Each point is reached from the start by the listed moves, each made once or not at all, plus a little noise. Say if it took an odd or an even number of moves. Then give how often each move was made.
(in the rows, 128 means zero)

Moves:
(1): [ 96  72 155 111]
(2): [146  93 132  93]
(3): [ 74 174 181 119]
Start: [132 138 114 131]
Points:
[ 91 150 171  86] -> even (0, 1, 1)
[ 79 185 169 121] -> odd (0, 0, 1)
[120  44 147  85] -> even (1, 1, 0)
[ 46 127 191 105] -> even (1, 0, 1)

Moves:
(1): [159 142 147 109 111 116 139 148 128 132]
(2): [131 122  77 146 140 100 141 108 109 173]
(3): [ 96 155 171 161  84 131 136 113 105 149]
(4): [131 113 132  99 147 140 118 141 131 137]
(5): [136 141 118 130 159 150 126 139 127 111]
(6): [107 132 101 125 142 131 146 140 131 123]
(7): [125 125 170  99 145 132 155 126 131 128]
(8): [139 164 113 120 121  90 114 126 124 141]
Start: [147 131 137 130 101 133 120 132 125 100]
Points:
[146 157 249  86  77 142 157 147 106 134] -> even (1, 0, 1, 1, 0, 0, 1, 0)
[115 150 174 149  89 112 162  97  78 169] -> odd (0, 1, 1, 0, 0, 0, 1, 0)
[172 156 107  84 171 107 133 137 108 148] -> odd (0, 1, 0, 1, 1, 0, 1, 1)
[132 128  59 144 128 109 150 123 109 142] -> even (0, 1, 0, 0, 0, 1, 0, 0)
[169 143 166  51 166 159 166 184 126  91] -> odd (1, 0, 0, 1, 1, 1, 1, 0)
[153 174 178 134 102 127 180 129  88 153] -> odd (1, 1, 1, 0, 1, 0, 1, 0)

Moves:
(1): [129 147 137 141 139  86  93 157 164 140 119 121 117 125 110 142 126]
(2): [134 141 111 120 144 103 158 128  99 150 113 149 140 122 151 117 120]
(3): [105 108  88 161 144 145 129 111 114 120 148 146 109 100 121 134 102]
(4): [160  94  94 119 120 105 171 108 148 134 104 123 132 133 118 136 146]
(5): [107  93 127 128 156 119 133 153 132 117 137 131 114 123 112 119 134]
(6): [136 118 126 105 105 149 102 113 114 150 153  96 113 117 131 143 141]
(7): [145 131 145 143 139 139 116 109  79 109 103 131  91  92 136 131 124]
(8): [164 113 122 121 128 124 125 120 123 110 146  99 154 112 118 134 123]
(9): [114 130 126 143 131 108 146 128 129 133 134  98 101 111 120 132 150]
(10): [136 132 147 116 124 129 156 154 119 119 131 106 131 111 145 158 119]
(11): [121 112 148 154  96 156 123 139 116 152 112 156 150 132 181 152 126]
(12): [138 135 112 119 164 129 131 120 151 129 130 142 149 120 140 128 146]
(13): [113 130 114 132 100 127 116 165 118 135 119 111 107 121 143 128 140]
(14): [135 149 128 114  95 115 141 104 108 105 145 149 136 160 109 138 133]
Start: [106 114 125  98 102 158 101 146 156 121 138 119 117 121 110 115 149]
Points:
[189  74  50 103 169 134 194  99  91  98 119 115 132  15 144 155 133] -> odd (0, 1, 1, 1, 0, 0, 1, 1, 0, 1, 0, 1, 0, 0)
[160 123  87  49  50 101 114 170 183 135 143  69 109 113 111 191 207] -> odd (1, 0, 0, 1, 0, 1, 0, 0, 0, 1, 0, 1, 1, 1)
[ 58  89  41 125 163  98  87 198 151 170 168  87  43  36 115 132 183] -> even (1, 1, 1, 0, 1, 1, 0, 0, 1, 0, 0, 1, 1, 0)
[124  76  61 148  66 179 133 110  93 111 106 179  97  84 164 167 171] -> odd (0, 0, 1, 1, 0, 0, 1, 0, 0, 0, 1, 1, 1, 1)
[127  97 120 126  90 137 142 149 111 155 131 107 150  89 168 138 157] -> even (0, 1, 0, 0, 0, 0, 0, 1, 1, 0, 1, 0, 0, 0)
[119  72  48 124 181  92 151 199 128 118  90 127  56  15 134 158 157] -> odd (1, 1, 1, 1, 1, 0, 1, 0, 0, 1, 0, 1, 1, 0)
[140  94  95  76  59 180 116 109  91  86 219  76 121  82  98 183 124] -> odd (0, 0, 1, 0, 0, 1, 0, 1, 0, 1, 0, 0, 0, 1)
[187  86  96  64 119  91 127 147 206 136 159   7 120  55  94 195 203] -> odd (1, 0, 0, 1, 0, 1, 0, 1, 1, 1, 0, 1, 0, 0)

Moves:
(1): [122 132 134 128 117 128 108 126 124 123 117 135 116 108 121 128 134 114
 127 120 120 130 120 137 141 139]
(2): [103 127 121 120 126 131  87 123 124 127 108 131 110 130 119  91 115 137
  96 156 142 138 128 140 122 118]
(3): [122 127 140 141 132 127 127 119 131 139 145 129 113 138 117 135 135 150
 146 108 132 106 139 115 119 126]
(4): [137 114 127 144 122 113 121 141 113 124 118 120 120 136 140 150 131 122
 134 126 117 118 131 112 128 143]
(5): [153 112 142 143 135 143 125 135 142 112 120 131 142 125 114 135 122 121
 122 110 101 136 153 142 132 111]
(6): [115 138 133 126 138 146 104 145 123 131 129 113 134 109 143 123 128 138
 111 118 120 129 115 113 131 114]
(7): [150 114 144 123 126 132 110 106 128 145 142 122 149 110 121 110 131 113
 120 127 145 122 106 119 145 120]
(8): [141 136 125 121 122 115 107 110 129 146 141 123 132 130 130 114 115 130
 117 116 123 122 111 107 103 131]
(9): [135 124 121 153 125 118 128 132 120 121 121 110 118 130 134 129 145 129
 134 132 131 109 124 138 145 153]
(10): [126 148 137 147 132 131 134 118 155 132 127 123 118 139 110 118 130 126
 133 130 135 130 153 116 115 151]
(11): [121 118  95 136 113 112 118 138 122 136 140 108 129 127 128 143 142 129
 133 128 126 118 118 103 106 137]
(12): [120 102 152 151 106 127 131 129 112 134 144 133 133 142 109 138 125 129
 118 112 115 127 129 127 126 129]
(13): [118 129 120 129  92 125 120 138 130 109 116 119 127 129 143 135 126 121
 134 114 153 115 145 160 127 127]
(14): [116 107 130 111 141 153 133 141 119 126 133 133 124 130 146 116 111 139
 133 132  90 130 140 121 121 135]
(15): [137 106 125 116 130 143 122 113 117 128 153 129 136 140 139 136 135 151
  99 144 115  89 134 117 119 136]
(16): [147 121 119 139 145 152 106 136 119 112 149 127 130 137 120 133 134 125
 109 128 128 126 129 102 125 131]
(17): [135 122  95 126 147 139 127 125 109 133 128 136 139 113 137 125 149 143
 125 133 113 135 127 104 102 142]
(18): [118 131 138 115 151 126 137 135 123 102 121 132 101 125 118 143 117 122
 128 127 121 144 162 148 126 140]
(19): [134 140 119 144 114 115 133 124 118 151 126 115 120 129 163 119 120 129
 146 163 128 129 146 125 139 127]
(20): [138 115 114 146 111 130 113 104 146 127 133 131 145 127 139 126 129 130
 126 114 136 138 130 127 136 133]
(21): [129 162 136 106 132 146 139 107 144 129 120 119 103  96 129 130  99 126
 118 125 148 121 123 132  92 118]
(22): [104 146 130 136 152 134 113 117 111 130 146 122 111 146 143 156 133 102
 136 118 142 138 116 116 137 108]
(23): [127 126 144 108 118 133 127  99 137 116 147 137 104 121 132 113 151 108
 122  94 132 149 143 115 144 126]
(24): [138 129 125 109 130 124 134 161 141 142 129 123 128 128 136 102 123 118
  92 119 139 136 125 154 132 122]
Start: [106 125 139 138 118 130 136 159 146 120 124 123 132 165 125 114 126 145
 130 120 134 117 147 115 115 146]
Points:
[102  54  98 166  95 137  83 115  87 156 197 119 114 167 163 129 129 200
 118 110  44  79 195  38  45 215] -> odd (1, 0, 1, 0, 0, 0, 0, 1, 0, 0, 1, 1, 0, 1, 1, 0, 1, 1, 1, 1, 0, 0, 0, 0)
[135   7 117 201 126 213  33 108 132 137 211 118 166 188  87  85 148 202
  53 106  75  75 196  14  47 180] -> even (0, 1, 1, 0, 1, 0, 1, 0, 0, 1, 1, 1, 0, 1, 1, 1, 1, 0, 0, 1, 0, 0, 0, 0)
[ 69 159 131 157 112 175  56 158 152 103 174  60   8 141 205 140 120  96
 108  35 153 125 235  64  83 177] -> even (1, 0, 1, 1, 0, 1, 0, 0, 0, 1, 1, 0, 1, 1, 0, 1, 0, 1, 1, 1, 1, 1, 1, 1)
[ 50 116 114 141 135 114  44 161  91 151 163 114  65 172 103 110 135 138
  67  76 125 131 141  86  49 159] -> even (1, 1, 1, 0, 0, 0, 0, 1, 0, 0, 1, 1, 0, 0, 0, 0, 1, 1, 0, 0, 0, 1, 0, 1)
[ 29 125 157 164 118 153  45 131  87 127 161  96  27 190 185  99 119 147
 114  76 104 134 238  44  64 172] -> even (0, 1, 1, 1, 0, 1, 0, 1, 0, 1, 0, 1, 1, 1, 0, 0, 1, 1, 1, 0, 0, 1, 1, 0)
[ 82 158 138 152  96 174  30  75 142  67 144 100   9 164 178 130 116  95
  72 114 187 118 242  98 100 182] -> odd (1, 1, 0, 1, 0, 0, 0, 0, 0, 1, 0, 0, 1, 0, 1, 1, 0, 1, 1, 1, 1, 1, 1, 0)
[144 161 107 169 136 193  56  82 150  91 160 101  89 145 167 150 104 121
  84  98 133 106 231  85  44 176] -> odd (1, 0, 0, 0, 1, 0, 0, 1, 0, 1, 0, 0, 1, 0, 1, 1, 1, 1, 1, 1, 1, 1, 0, 0)

Moves:
(1): [122 127 114 112 126 124 138 140 128 143 131 120 143 136 131 154 121 120
 130 120 119 129 125 154]
(2): [140 139 134 126 118 124 135 115 125 134 124 137 139 136 136 135 134 115
 124 143 129 125 128 131]
(3): [123 141 130 117 138 135 125 147 138 131 114 135 135 137 131 142 129 124
 125 157 138 100 145 115]
(4): [131 128 128 111 121 132 135 120 130 124 130 130 122 127 129 130 148 115
 135 146 132 126 121 129]
(5): [139 125 126 131 127 122 140 130 127 134 112 119 140 142 135 137 134 118
 132 106 129 107 127 162]
(6): [117 143 122  95 139 123 144 143 122 135 148 138 130 130 138 129 129 119
 118 102 127  98  94 118]
(7): [119 124 135 142 115 113 135 131 124 124 114 120 132 141 150 122 114 124
 113 113 130 135 135 132]
(8): [133 119 117 131 114 112 108 102 133 146 122 124 122 115 112 114 132 149
  96 121 125 150 145 122]
(9): [144 133 118 116 148 139 152 121 117 143 119 130 133 122 107 129 135 115
 116 111  99 131 115 113]
(10): [113 144 115 125 135 155 139 153 122 126 136 151 142 140 140 130 129 125
 135 137 111 122 131 134]
(11): [102 123 167 112 135 137 112 119 122 120 152 156 121 139 160 109 104 149
 134 107 104 131 137 127]
(12): [139 140 130 141 134 142 147 144 126 132 132 101 125 138 125 125 135 140
 113 126 130 130 117 128]
(13): [128 126 127 140 116 123 138 114 125 117 133 108 103 127 136 139 130 126
 133 120 130 113 128 150]
(14): [124 136 135 135 129 121 119 102 157 132 126 126 131 145 129 130 123 138
 124 117 116 128 126 121]
(15): [131 129 126 110 122 119 129 124 121 115 140 142 130 128 130 124 117 120
 144 127 125 132 132 142]
(16): [128 116 103 150 142 134 117 162 111 130 136 126 110 122 141 102 105 137
 133 131 146 132 135 121]
(17): [134 138 122 112 136 126 114 133 121 150 142 129 125 126 124 129 145 130
 118 119 109 135 138 100]
(18): [127 125 115 117 131 135 131 136 121 148 140 130 118 128 113 130 142 128
 120 131 133 124 139 105]
(19): [128 135 129 124 134 111 122 138 105 140 110 136 114 124 130 124 132 115
 141 132 142 123 132 118]
(20): [133 123 125 146 143 127 128 138 124 128 132 131 122 119 127 115 129 131
 127 136 127 129 139 134]
(21): [144 137 133 119 121 132 139 128 137 139 131 134 129 124 133 126 141 133
 134 120 125 130 139 131]
(22): [140 105 127 157 125 147 128 146 122 140 111 124 103 123 106 127 124 126
 113 123 123 138 121 126]
(23): [125 138 128 134 112 123 131 130 142 143 132 105 132 135 137 116 135 129
 133 131 136 110 142 127]
(24): [127 111 114 132 128 128 138 130 123 119 116 139 129 132 119 134 117 142
 120 120 113 122 112 122]
Start: [138 136 136 120 133 149 131 136 125 128 104 131 110 124 122 117 128 137
 139 145 122 118  87 125]
Points:
[154 162 140 120 141 173 165 147 114 191  60 165 116 185 124 102 115 148
  98 109  50  75 107 122] -> even (0, 1, 1, 0, 1, 0, 0, 1, 1, 1, 1, 1, 0, 1, 1, 0, 0, 0, 1, 0, 0, 1, 1, 1)
[165 164 132 118 117 139 176 111 138 129 130 101 103 154 141 145 140 118
 145 158 107 104  81 191] -> even (1, 1, 0, 1, 0, 0, 0, 0, 0, 0, 0, 1, 1, 1, 1, 0, 0, 0, 0, 1, 0, 0, 0, 0)
[167 134 118  69 107 122 192 107 113 231 128 144  82 166 142 111 150 133
  71  26  22  78  99 140] -> odd (1, 1, 0, 1, 1, 1, 1, 1, 1, 0, 1, 0, 1, 1, 1, 0, 1, 1, 0, 1, 1, 1, 1, 1)
[120 170 111 107 192 219 159 249 111 208 176 147  58 166 164 108 122 171
 106 100  71  66 109  96] -> even (1, 0, 1, 0, 0, 1, 0, 0, 0, 1, 1, 1, 1, 1, 0, 1, 1, 1, 0, 1, 1, 1, 0, 0)
[121 165 177  72 135 152 128 114 135 156 114 158  59 148 158 122 153 141
 159 149 120  70 131  94] -> even (0, 0, 1, 1, 0, 0, 0, 0, 0, 0, 1, 0, 1, 1, 0, 0, 0, 1, 1, 0, 1, 0, 0, 0)
[166 147 129 115 120 144 166 166 110 160  92 133  92 139 127 101 138 121
  67 160 128 100  83 121] -> even (0, 1, 1, 1, 0, 1, 1, 1, 0, 0, 0, 1, 0, 0, 1, 0, 0, 0, 0, 1, 0, 1, 0, 0)
[145 112 152  97  88 138 132 125 107 187 118 166  96 142 142 106 104 149
  94  96  84 158 137 145] -> odd (1, 1, 0, 0, 0, 0, 1, 1, 0, 0, 1, 0, 0, 0, 1, 0, 0, 1, 0, 0, 1, 1, 0, 0)
[116 170 141 114 148 173 134 179 144 188 140 113 113 186 175 107 102 164
 125 155 124  75 130 101] -> odd (1, 1, 1, 0, 0, 0, 0, 0, 0, 0, 1, 1, 0, 1, 0, 1, 0, 1, 0, 0, 0, 0, 1, 0)
